Rows are points. Two turns around zero, p and q, are shown by what they do to some points. Write where each new point lands after one turn and then the other. Backwards means that the second turn is done in reverse. Each puzzle has new turns, and all numbers are rounded.

Turn p:
[-0.34,0.86,-1.22] -> [-0.51,1.34,-0.53]
[0.45,0.47,4.27] -> [3.43,-1.56,2.11]
[0.65,-0.10,-1.06] -> [-0.51,0.09,-1.14]
[0.27,-0.63,-0.57] -> [-0.64,-0.39,-0.49]
[-1.04,-0.60,-1.42] -> [-1.79,0.52,0.06]
Turn q:
[0.05,2.22,0.56] -> [-0.34,2.15,0.71]
[0.80,1.54,-0.62] -> [0.97,1.32,0.85]
[-1.48,-2.19,-1.19] -> [0.45,-1.79,-2.23]
[0.63,-1.57,1.26] -> [-1.09,-1.68,0.67]
Where do these land?
q, then p: [0.26,-2.98,-0.69] -> [-1.90,-2.36,-0.49]
q, then p: [0.65,1.18,2.07] -> [0.93,0.83,2.13]
p, then q: [-0.85,1.43,1.16] -> [-0.65,0.72,1.78]
q, then p: [0.03,0.64,-2.58] -> [0.94,-0.20,-2.48]
q, then p backwards: [-0.10,-0.26,0.04] -> [0.16,-0.23,-0.05]

Turn p:
[-0.41,-1.29,-1.43,0.66,0.32,-0.51] -> [-1.00,-1.16,0.55,0.73,0.06,1.21]
[-2.60,0.24,-0.29,0.61,1.77,1.18] -> [-2.69,1.74,0.15,-0.04,1.06,0.61]
[1.60,-0.74,0.15,1.57,-1.77,0.08] -> [2.12,-0.21,0.33,1.52,-0.92,0.96]
[1.60,2.18,-0.14,0.25,1.26,-0.18] -> [1.29,-0.03,-1.10,-0.40,2.40,-0.49]
[-1.64,1.09,0.70,-1.01,-2.55,-0.20] -> [-0.47,0.81,-1.77,0.36,-2.37,-1.48]
[-0.38,0.75,-0.96,-0.20,-0.88,1.72] -> [-0.09,0.94,-1.52,-0.52,-0.60,1.25]
[1.83,-2.23,1.98,-1.89,1.84,-2.09] -> [0.85,-2.08,3.36,-1.67,0.36,-2.08]
Turn q:
[-1.18,-1.04,-0.75,1.56,-0.04,0.85] -> [-1.76,1.00,-0.56,0.63,0.65,0.98]
[-0.84,-0.28,0.44,1.33,0.92,-2.61] -> [0.52,0.37,-0.63,2.62,0.97,-1.35]
[-0.94,-0.23,-1.66,0.14,-2.88,-0.93] -> [-1.40,1.11,-2.08,-0.23,-1.97,-1.19]
[0.37,-1.19,0.04,-0.25,1.43,-0.46] -> [-0.40,-1.35,0.66,0.95,0.74,-0.12]
[-1.49,-0.93,1.65,-1.45,1.35,1.28] -> [-0.86,0.15,2.51,-0.90,1.77,-0.60]
[2.69,1.73,0.94,-1.44,-2.27,1.92] -> [1.83,-0.07,1.04,-2.67,-2.96,1.31]
[1.38,1.94,-0.66,0.10,1.49,-0.06] -> [2.06,-1.22,-0.95,-0.39,0.80,0.95]
Where do these land?
p, then q: [-0.71,-0.67,-0.05,-0.75,-0.92,-1.35] -> [-1.06,0.77,-0.14,0.87,-0.93,-0.91]
p, then q: [-0.64,0.64,-0.39,0.61,-1.55,-2.00] -> [-1.09,0.52,-1.52,1.90,-0.57,0.27]
q, then p: [-2.45,0.71,0.01,2.41,1.39,2.38] -> [-1.23,2.15,-1.13,-1.82,3.01,0.37]
q, then p backwards: [-0.16,1.46,-1.64,-2.32,1.03,0.66] -> [1.44,0.90,-0.97,-2.49,1.24,-0.37]
q, then p: [1.72,-0.07,0.59,0.79,-1.43,1.37] -> [1.24,1.58,-0.90,-0.39,-1.62,0.52]
p, then q: [-0.29,-1.28,-1.65,1.50,-1.06,-2.26] -> [-2.14,1.37,0.27,2.07,-0.26,1.42]
p, then q: [0.09,0.61,-0.60,1.20,0.91,-1.77] -> [-0.55,-0.30,-0.06,1.88,1.39,0.54]
q, then p: [0.34,-0.25,1.42,-2.02,1.44,1.46] -> [0.32,0.61,2.19,-1.59,-0.37,-1.59]
q, then p backwards: [2.11,-1.15,2.32,-1.42,0.19,1.52] -> [1.02,-3.71,0.66,-0.26,0.42,-0.04]

Turn p:
[0.91,-0.96,0.35,-1.44,-1.88,-2.07,0.86,0.97] -> [-1.37,-0.27,0.22,-2.35,-0.70,-2.31,0.25,0.14]
[0.71,0.00,-1.02,-1.46,-0.12,-0.98,2.35,0.56] -> [-1.29,-1.16,0.61,-2.21,1.16,-0.22,-0.06,0.92]
[1.14,-1.71,-1.83,-1.46,-1.36,1.23,0.35,-0.08] -> [-1.77,-1.00,-0.69,-1.88,-0.69,1.19,-0.35,-1.74]
[-0.24,1.28,1.72,0.43,-0.42,-1.54,1.86,-1.41] -> [0.60,-1.21,1.69,0.54,1.02,-1.88,1.66,0.70]
[0.83,1.83,-0.17,-1.33,-1.43,-1.15,0.72,0.91] -> [-2.18,0.58,0.38,-0.91,0.62,-0.99,1.41,1.07]
[-1.79,-0.64,0.64,0.68,1.39,2.74,-1.42,0.58] -> [1.42,0.96,0.43,1.64,-1.68,2.41,-1.35,-0.09]
[-0.60,0.93,0.13,2.12,0.60,0.31,-1.66,0.17] -> [1.19,0.98,-1.34,2.07,-0.20,0.31,0.24,0.58]
[-1.81,-1.52,-2.91,1.07,0.69,1.32,-0.84,1.77] -> [-0.29,-0.61,-2.35,0.46,-1.32,2.23,-2.68,1.06]
[-1.32,1.81,1.80,2.05,0.37,-0.18,-1.10,-1.97] -> [1.66,0.26,0.51,3.51,0.40,-0.88,1.19,-0.03]
[1.26,-2.12,-1.07,-2.87,1.05,0.18,-0.94,-0.55] -> [-0.86,0.72,0.22,-2.00,0.74,0.45,-2.26,-2.57]
[0.90,1.10,2.37,2.23,1.12,0.13,-0.19,-0.93] -> [2.91,0.76,0.32,1.15,0.66,-0.32,1.95,0.00]
Turn q:
[-0.37,0.15,0.66,-1.83,-2.06,0.80,0.02,2.65] -> [0.16,1.18,-0.75,1.01,-2.20,0.55,0.28,2.76]
[1.10,0.16,0.23,0.19,0.70,-0.29,-1.43,1.11] -> [-0.42,0.45,-0.01,0.01,-1.38,-1.21,-0.98,-0.69]
[0.26,0.89,0.02,1.45,1.79,0.55,1.40,-0.83] -> [-0.53,0.40,0.10,-0.60,2.60,-0.66,-0.93,-0.51]
[-0.48,-2.17,0.51,-1.67,1.05,-0.74,0.70,-0.13] -> [0.51,-0.31,0.33,-2.82,-0.72,0.71,0.70,0.49]
[1.43,-0.16,1.24,-0.17,-1.80,-0.14,-0.01,-0.54] -> [2.13,0.97,-0.14,0.85,-0.47,-0.29,0.76,-0.29]
[-1.22,0.02,-0.62,-1.51,0.96,1.41,-0.76,-1.15] -> [-1.75,0.46,1.42,-0.46,0.02,1.60,0.89,-0.32]
[-1.87,0.95,0.39,-2.14,0.28,-1.19,-0.11,-0.35] -> [-1.57,-0.13,-0.91,-0.81,-0.45,0.32,2.51,0.44]
[0.37,0.28,-2.05,-1.49,0.20,-0.37,0.29,0.25] -> [-0.81,0.03,-1.43,-0.38,-0.59,1.81,-0.45,-0.55]
[0.78,-0.11,-0.37,7.18,-1.11,-0.04,-0.10,-1.00] -> [2.28,-3.06,1.38,3.20,3.19,-2.85,-2.78,-1.33]
Where do these land?
q, then p: [0.97,-0.63,-1.10,-0.40,-0.26,1.29,1.77,-0.30] -> [0.07,1.65,-0.16,0.21,0.36,2.04,0.35,-0.65]
p, then q: [-0.64,0.23,1.02,-0.75,-1.49,0.74,-0.55,0.24] -> [0.73,-0.31,-0.16,1.14,0.70,-0.37,1.27,1.00]
q, then p: [0.86,3.76,-0.67,-0.29,1.39,-2.26,0.65,-4.97] -> [0.93,-3.72,1.43,1.62,4.84,1.39,-1.47,-0.84]
q, then p: [0.78,-1.00,-0.41,4.02,-2.51,1.10,1.37,1.01] -> [3.02,2.53,-3.31,-1.10,-0.20,-0.34,0.11,-0.70]
p, then q backwards: [-0.37,-0.72,0.32,1.09,0.28,1.20,-1.07,1.95] -> [1.26,-0.61,-0.25,-1.70,-1.21,0.23,0.20,1.40]
p, then q: [-1.84,-0.11,0.19,1.25,0.52,-0.67,2.56,-0.79] -> [1.78,-0.42,0.88,-1.50,-1.54,-1.13,-1.58,0.62]
p, then q: [-1.41,-0.43,-0.14,-1.31,-0.22,0.78,-1.53,1.04] -> [-0.70,-0.29,0.66,2.33,-0.38,-0.47,1.06,0.27]
q, then p: [0.60,1.12,-0.03,-0.67,1.01,0.58,-1.30,-1.81] -> [0.31,-1.05,1.58,1.82,0.97,-0.12,0.62,-0.24]
p, then q: [1.04,-1.48,1.62,-0.92,0.13,0.74,-0.09,1.19] -> [0.50,1.96,-0.70,0.76,-0.60,0.56,1.68,-0.22]
p, then q: [-0.99,-1.91,-0.20,-0.88,0.22,-1.55,-1.29,0.64] -> [-0.55,-0.99,-0.30,1.08,-1.92,-0.42,1.19,-1.46]
p, then q backwards: [1.00,1.16,-0.60,-1.14,0.93,-1.95,-0.53,1.80] -> [0.10,1.28,1.33,-0.29,1.78,0.90,1.92,1.02]
